Each row is a point. Each copy is the shape, with its points in the same order, stretched, turned, moved and blurred by noise. Is it also mirrored, or only turned?

Shape:
[[ 11 -15]
 [-52  12]
 [ 38  72]
 [ 26 -15]
 [-54  20]
 [-40  12]
 [ 56 -23]
 [-11 -20]]
Copy 1, 8 rows:
[[ 17 -10]
 [-55 -10]
 [ 20  75]
 [ 28 -16]
 [-55  -2]
 [-41   0]
 [ 56 -26]
 [ -1 -30]]
Copy 1 is: only turned
Copy 2:
[[ 24  -1]
 [-45 -11]
 [ 30 -92]
 [ 35   0]
 [-54 -20]
 [-30 -11]
 [ 70   9]
 [  5  13]]
Copy 2 is: mirrored
Copy 3 (8 x 2):
[[-10  17]
 [-24 -57]
 [ 77 -15]
 [ -2  28]
 [-19 -63]
 [-19 -46]
 [  8  60]
 [-27   1]]
Copy 3 is: mirrored

Shape, 7 rows:
[[ 22   1 -17  46]
 [-44  -3 -46 -72]
 [-30  -3   2  30]
 [ 62  47  -5  42]
 [-45  70  -9 -20]
 [-28  25 -12 -65]
 [-18   7  27  11]]
Copy 1 (7 x 4):
[[ 16  37 -20 -18]
 [-14 -75  -4  42]
 [-38  28   3 -13]
 [ 63  57  13  -6]
 [-24  13  41  67]
 [ -6 -51  38  46]
 [-31  15  33 -17]]
Copy 1 is: mirrored
Copy 2 (7 x 4):
[[ 29 -22   5  24]
 [-68  30 -30 -31]
 [-14 -14  18  35]
 [ 77   5  17  16]
 [-28  77  21  18]
 [-43  51  19 -35]
 [-14  -5  38  22]]
Copy 2 is: only turned
Copy 3, 7 rows:
[[-16   2  12  55]
 [-72  32  41 -65]
 [-47 -14 -19  19]
 [ 26  46  -1  70]
 [-62  68 -31 -16]
 [-42  39   2 -58]
 [-26  -5 -32   4]]
Copy 3 is: mirrored

Shape, 13 rows:
[[   1  -14  -20  -11   -9   24    1  -30]
 [  11   -6   23    9  -19  -21   22   68]
 [   3   -3   -6  -27   25   16  -19   49]
 [-113   -7   -7   11  -20   24  -10  -17]
 [   4   16   19    9   -8   20   66  -25]
 [  -7   -7  -20  -53  -13    9   -6  -23]
 [   6    4  -14   13   59  -43    7   -4]
 [  10  -11  -10   12   49   20   18  -13]
 [   3   18   -3  -54   -4   21  -16  -27]
 [ -12   -7    6  -55   36    9  -15   12]
 [  14   19   -3   14   -9   19  -11   13]
 [ -42    5   74   13   -6    9   -9   15]
 [   9  -13   20  -15  -22  -18   38  -26]]
Copy 1, 13 rows:
[[ 25  -3  19  34 -19  45   1 -33]
 [-10 -39   3   0 -20 -65 -21   2]
 [ -4  -2  -3   7  36   6 -51   2]
 [-79  -3 -32  33 -49  58   3   3]
 [-13  -3  25  30  -3 -13  50 -49]
 [ 19   7  28 -14 -13  53 -16 -24]
 [ 27  14  12  37  17   2  25  52]
 [ 12  -7   5  64  37  26  15  -2]
 [ -4  40  39  -5  -6  39 -28 -31]
 [-13  18  28  -1  35  20 -24  16]
 [ 17   9  -2  38 -17  -6 -29 -27]
 [-79   1  34  37 -22 -41 -23  12]
 [  0  -6  65   8 -27  -2  31 -23]]
Copy 1 is: mirrored
Copy 2:
[[  -6  -12   -7   -9    7   25   11  -29]
 [  13   13  -37   21  -15   -9   -7   70]
 [  21   10  -18  -22   30   27  -31   43]
 [-121  -22   18   -6   21   11   28   16]
 [   2   15    7   31   22    3   52    3]
 [   7    3    3  -46    2   35   23  -12]
 [  13   10   -8  -10   40  -57  -33    2]
 [  17  -13   -5   10   59  -10   -7  -10]
 [  12   15   21  -40    4   43    3  -16]
 [  16    1   16  -47   35   11   -9   32]
 [   0   23   -3   20    1   28  -23    0]
 [ -39  -21   45   21   -5   -1  -15   65]
 [  12   -6    3   -4  -18  -15   46    6]]
Copy 2 is: only turned
Copy 3, 13 rows:
[[ -15    1  -19  -25   -9   39  -19  -22]
 [  39  -41  -36   16   11  -25  -15   14]
 [  11    0  -34  -21   15   14  -32   53]
 [-101   -3  -12   45   -2    5  -58   -8]
 [  15   -3  -36   24   31   29    0  -69]
 [ -19   18  -26  -51   -3   15  -41  -19]
 [  -1   34   13   -6   19    2   37   18]
 [  -1   10   -5   -6   27   58   21    2]
 [   1   39  -20  -41    5   22  -51  -21]
 [ -12   18  -14  -42   41   12  -40   31]
 [  26    7  -23   11  -16   20  -22    2]
 [  -5  -17   20   47   39   -6  -62   -3]
 [   8  -11   -8  -18   18   -2   -4  -56]]
Copy 3 is: mirrored

Shape, 16 rows:
[[  8 -15  34 -53  64  -3 -10  49 -27  63  13]
 [ 39  56 -21  33 -37  56  10 -25  34 -36  -3]
 [ 23 -44  19   9  22  58   1 -17 -39 -24 -18]
 [ 27  43  46 -42 -16  25  68 -11  38  53  -7]
 [-14 -23  -9 -15  60   5 -21  63   4  58  -7]
 [-18 -43  -6  31  -2 -32 -35  56  19 -10 -34]
 [ 38  -5 -11   9  61  13 -18  54  25  -7  17]
 [ 33  53 -11 -29  50  44 -25 -26 -68   4  24]
 [ -5  -7 -21   5  32 -40  -5  41 -74 -23 -40]
 [-45 -57 -36  55 -29 -34  36 -11 -64  20  10]
 [-12 -45 -29   8  63  13  38   1  -7 -18   5]
 [-63 -17  35 -33  -5  -6  73  33 -30 -13  16]
 [-57  48  48 -49  61 -27  22 -27 -40  34  25]
 [ 42 -49 -10 -14 -43 -31   4 -18  10 -30   7]
 [-39  54 -35 -33 -31  11 -23 -34 -69  -2 -33]
 [-50  43  -2   0 -10 -16 -44 -19  26  63  42]]
Copy 1 (16 x 11):
[[ 43   1  79 -24  24 -25  41  21 -21  31 -16]
 [-19  33 -56  30  29  42 -55   9  42 -71  30]
 [-19 -41  29  20  13   7 -18   4 -25 -79   5]
 [-17  88  31  48   7  39   4  -8  17  21  38]
 [  9 -28  23 -12  17 -45  40  46  21  36  -1]
 [ -6 -48 -23  19 -46 -66  16  26  40 -22  12]
 [ 42 -21   4 -16  37 -20  10  17  59 -42  24]
 [ 19  15  23 -39  85  -3 -41 -16 -35 -45 -18]
 [  2  -9  -3 -29  -3 -77  28  21 -35 -62 -13]
 [-32 -43 -66  27 -48 -23  45  40 -64 -36  42]
 [-40 -47   9  -7  27 -18  42  13   4 -46  50]
 [-59  17   5  15 -23  12  89  -8  -4  -8 -33]
 [-26  25  26 -17  50 -44  44 -63 -52  49 -25]
 [-10  -3 -13 -13 -82   1 -10 -23  -2 -77  36]
 [-44  31 -31 -33  17 -45 -60  16 -68 -13 -37]
 [ 11 -10 -58  -1  14 -12 -15  -9 -12  78   6]]
Copy 1 is: mirrored
Copy 2 (16 x 11):
[[  58  -57   11   75   21  -23  -55   13  -14   29  -30]
 [  37   34   -8  -11  -34   66   39  -48   31  -40   26]
 [  43   25  -34    9   21   56    5   -4  -38   22  -30]
 [  38  -22   18   40  -42   19   29 -109   13   33   -3]
 [  60  -47  -18   76    6  -33  -25   50   19   13  -20]
 [  57  -15  -15   12  -53  -15   26   87   -8    5    3]
 [  81  -11   23   60   33    4    4   45   26  -34   -1]
 [  41    6  -18   11   43   26  -99  -39    0  -32  -25]
 [  66   -8  -57   -6  -29  -34  -55   43  -59  -44  -35]
 [   9   26 -110  -27  -37  -47   -6   21  -87   -3   43]
 [  44   23  -46   23   47  -31   11   11  -27   -5  -29]
 [ -30  -40  -34   15  -24  -38   15  -22  -84   -3  -32]
 [ -29   -4   13   34   -3  -73  -83  -45  -31   13  -54]
 [  74   -2   -5  -56   -4   16   32   -1  -31   16   31]
 [  -3  -11  -78  -49  -38    1  -77  -36   -8  -20  -29]
 [ -21  -16    7   18  -44  -46  -49    7   47   19   35]]
Copy 2 is: mirrored
Copy 3, 16 rows:
[[ 53  44  44  -8  41 -12  17  -5 -34  65  43]
 [  1  32   2 -12  38  15  -4  31  57 -54 -67]
 [ 55   1  14  49  14  21  28 -12   7   2 -42]
 [  1  40  68 -56  62  25  38  46 -20  17 -32]
 [ 30  43   1   2  25 -10  34 -15  15  63  39]
 [-13  -3  -7  24 -10 -63  43  -3  58  24  13]
 [ 59  31   3   0  58 -16  30 -19  56   8  30]
 [ 62  79   2  28  65   4 -36 -17 -42 -20 -17]
 [ 22  59 -21  63   6 -66  49 -20 -17  -6   6]
 [-56 -12 -56  70  20 -10  35  29 -38  21 -22]
 [ 17   0 -11  28  53  13  63 -47   2   6   4]
 [-36  24  38  24  -2  15  67  17 -55  -8  35]
 [-34  77  56  12  66  -3 -21 -29 -93  24  16]
 [ 20 -53   1  -8  33 -53  16  17 -14 -14 -20]
 [-18  75 -27  18 -21 -29 -22   3 -58 -23 -45]
 [-61  42   1 -22  37 -12 -66  20 -10  45   0]]
Copy 3 is: mirrored

Shape, 15 rows:
[[-57 -14  -8  36 -53 -36   0  -1  44 -35 -33  44]
 [-25  41  16   8  48  61 -11 -49  12   6   3  68]
 [-22 -20 -42 -21   7 -45 -29 -21  44 -40 -49  67]
 [-12  38 -18  16  52   4 -36 -47  39  40  49  32]
 [  9  -9 -20  11 -22  44 -43  50  -7 -16 -47  62]
 [ 23 -19 -38 -47 -22  30  38   3  27 -49  23  16]
 [ 29  14  -2   0 -52 -16  55  29  63   3  53   6]
 [ -7 -39  44  31 -42 -43   6 -14  22   1  37 -16]
 [-17  61  37 -39   0  21 -24 -35 -42 -58  15  29]
 [ -5  -9  27  37  -4 -39  -2 -61  19  21 -37 -21]
 [  3  -1  16  -6  28  26  33   4 -56  35  59 -29]
 [ 37 -23  50 -16  46 -36  64  18 -41  16   6  27]
 [-57 -20  25  -7 -52  -3 -35  51  47  48  10 -36]
 [  4 -45 -27 -40 -36 -25 -33 -43 -27  42 -44  56]
 [ 23 -53  41 -42 -39   2  13 -42 -29 -51   7  -4]]
Copy 1:
[[-24  33  40  -1 -43  29  -6 -31  78   5  -8  16]
 [ 14 -41 -56 -43  44  45 -46 -10  63  18  15 -33]
 [-61  23 -27 -47 -28  32  14   9 101  51 -12  37]
 [  3 -40 -57   0 -26  30 -55  43  46  19  80 -24]
 [ -7  24 -31 -40 -10  10 -17  -3  40  -9 -78 -31]
 [-27  -2 -51  41  17   1  60  42  55  32 -30  13]
 [ 18  -5   7  80 -49  32  22  42  21  39  -8 -15]
 [-30 -19  44  44 -47  24 -11  19  -5 -18  19  19]
 [ -2  16 -61 -48  78  34  20  -2  -1  33  24  -8]
 [ -9 -41  21 -41 -50  11 -25 -28   8  -9  42  23]
 [ -5 -31 -60  56  28 -17 -23   8 -67  13   7 -19]
 [-11 -25 -27  12  24  27 -32  13 -40 100 -65  22]
 [-66   7  30  44 -88  42  -2 -13  14 -17  15 -67]
 [-61  -9 -60 -21 -62  38  16 -22  20 -18 -39  63]
 [-55 -12  -5   0  30  14  51  11  -3  -7 -27  50]]
Copy 1 is: only turned
Copy 2, 15 rows:
[[ -9  50 -23  -2   1 -66  -8   6  55  -6 -39  42]
 [-86  21 -35  23  71  43  -1  -3   6 -18  48  17]
 [-25  27 -70 -22  22 -60  -7 -83  31  11   1  33]
 [-88  78  -5   6   2  18  20 -40 -22 -25  55  19]
 [ -4   3 -66  36   6 -27 -21  12  33  10  31 -36]
 [ 31 -34   1   9   8  -3  -3 -36  54 -59  49  40]
 [ 40  71  39 -30 -41  11  20  21  36 -78  20  49]
 [  7  58  67 -13 -65  12 -28 -23  24   5   1  47]
 [-24  -5   6   1  57   4 -38  17 -28  18  76  61]
 [ 11  60  -9  15 -29  14  19 -42 -11  36 -27  46]
 [-27 -21  82   0 -45  70   0   8 -16 -24  43   0]
 [-10   8  39 -81 -46  92 -20 -33  -9 -23  -6   8]
 [ 16  53  76 -11 -41 -38  34  31  46  49  12 -29]
 [-28 -31 -65  -4 -48   8   9 -43  25  91  46  30]
 [ 35 -51  29   5 -18  33 -57 -52  33  34  51  66]]
Copy 2 is: mirrored
